Each point is reached from the start by the listed moves, each made once or not at all, plus a little noise. Is the number of moves made odd or even? Then give how often each move was made.

Moves:
(1): 0.022,0.072
(2): -0.064,0.020
Start: 0.021,-0.017
Points:
0.015,-0.010 => even (0, 0)
-0.021,0.080 => even (1, 1)

Moves:
(1): 0.077,0.048,-0.011,0.028,0.003,-0.001,-0.007,-0.055
(2): -0.095,0.039,-0.034,-0.032,0.035,0.017,-0.029,-0.027
(3): -0.031,0.011,0.037,-0.010,-0.013,-0.001,-0.029,0.016
(4): 0.005,-0.018,0.007,0.059,0.008,0.010,0.012,0.007
(5): 0.019,-0.057,0.006,-0.022,0.056,0.005,-0.041,-0.015
(6): -0.027,-0.039,0.023,0.016,-0.015,0.087,0.047,0.009
Start: -0.004,0.009,0.028,-0.015,0.020,0.007,-0.015,0.001
Points:
-0.032,0.018,0.068,-0.030,0.007,0.011,-0.040,0.020 => odd (0, 0, 1, 0, 0, 0)
-0.108,-0.048,0.022,-0.054,0.094,0.114,-0.042,-0.035 => odd (0, 1, 0, 0, 1, 1)
-0.019,0.097,-0.018,-0.020,0.057,0.026,-0.047,-0.084 => even (1, 1, 0, 0, 0, 0)
0.061,-0.008,0.065,0.036,0.073,0.022,-0.086,-0.041 => even (1, 0, 1, 1, 1, 0)

Moves:
(1): 0.010,0.011,-0.050,-0.003,-0.016,0.023,0.012,0.025,0.011,-0.009,0.051,-0.003,-0.034
(2): -0.027,0.007,-0.016,-0.033,-0.019,-0.012,0.024,-0.010,-0.007,0.014,0.001,0.028,-0.031
(3): 0.006,0.041,0.012,-0.005,-0.008,0.019,-0.036,0.020,-0.006,0.006,0.001,0.002,0.003
(4): -0.037,-0.026,0.042,0.010,-0.021,-0.010,-0.003,0.041,-0.028,-0.060,0.001,0.005,-0.020
(5): 0.020,0.030,-0.008,0.006,-0.004,-0.047,-0.024,-0.001,0.006,-0.016,0.009,-0.044,-0.061
(6): -0.049,-0.006,-0.004,-0.015,0.033,0.020,0.012,0.005,-0.011,0.009,0.026,-0.025,-0.011
(7): 0.005,0.004,0.037,0.013,-0.002,0.008,0.032,0.042,0.017,0.000,-0.032,-0.042,0.006
(8): 0.014,-0.014,-0.010,0.025,0.038,0.004,-0.016,0.044,-0.025,0.013,-0.041,0.015,0.009
(9): -0.019,-0.005,-0.009,0.023,0.014,0.014,-0.015,0.001,0.044,0.000,-0.017,-0.001,-0.007
(10): 0.005,-0.003,0.015,0.040,0.008,0.008,0.033,-0.045,-0.005,0.013,0.002,0.025,-0.018
(11): -0.017,0.004,0.039,-0.040,0.013,-0.039,0.026,-0.009,0.055,0.029,0.064,0.053,-0.010
Start: -0.014,-0.019,0.030,-0.066,0.046,0.018,-0.047,-0.007,0.012,-0.011,0.058,0.048,0.027
Points:
-0.069,-0.030,0.029,-0.076,0.092,0.031,0.001,0.074,-0.018,0.022,0.021,0.025,-0.003 => even (0, 1, 0, 0, 0, 1, 1, 1, 0, 0, 0)
-0.025,-0.022,0.000,-0.059,0.092,0.019,-0.041,0.055,0.096,0.023,0.117,0.115,-0.024 => even (1, 0, 0, 0, 0, 0, 0, 1, 1, 0, 1)
-0.063,-0.036,0.010,-0.034,0.020,0.042,-0.051,0.057,0.048,-0.074,0.094,0.056,-0.024 => odd (1, 0, 0, 1, 0, 0, 0, 0, 1, 0, 0)
-0.055,0.039,0.084,-0.023,0.043,-0.008,-0.015,0.109,0.081,-0.012,0.093,0.091,-0.141 => even (1, 1, 1, 1, 1, 0, 1, 1, 1, 1, 1)
-0.040,0.040,0.151,-0.074,0.026,-0.049,-0.046,0.087,0.053,-0.055,0.097,0.029,-0.057 => odd (0, 0, 1, 1, 1, 0, 1, 0, 0, 0, 1)
-0.133,-0.047,0.146,-0.039,0.102,0.015,0.042,0.024,0.085,-0.015,0.096,0.061,-0.031 => even (0, 0, 0, 1, 0, 1, 1, 0, 1, 1, 1)
0.014,-0.004,0.026,-0.015,0.031,0.052,0.032,0.010,0.027,-0.009,0.079,0.028,-0.013 => odd (1, 0, 0, 0, 0, 0, 1, 0, 0, 1, 0)
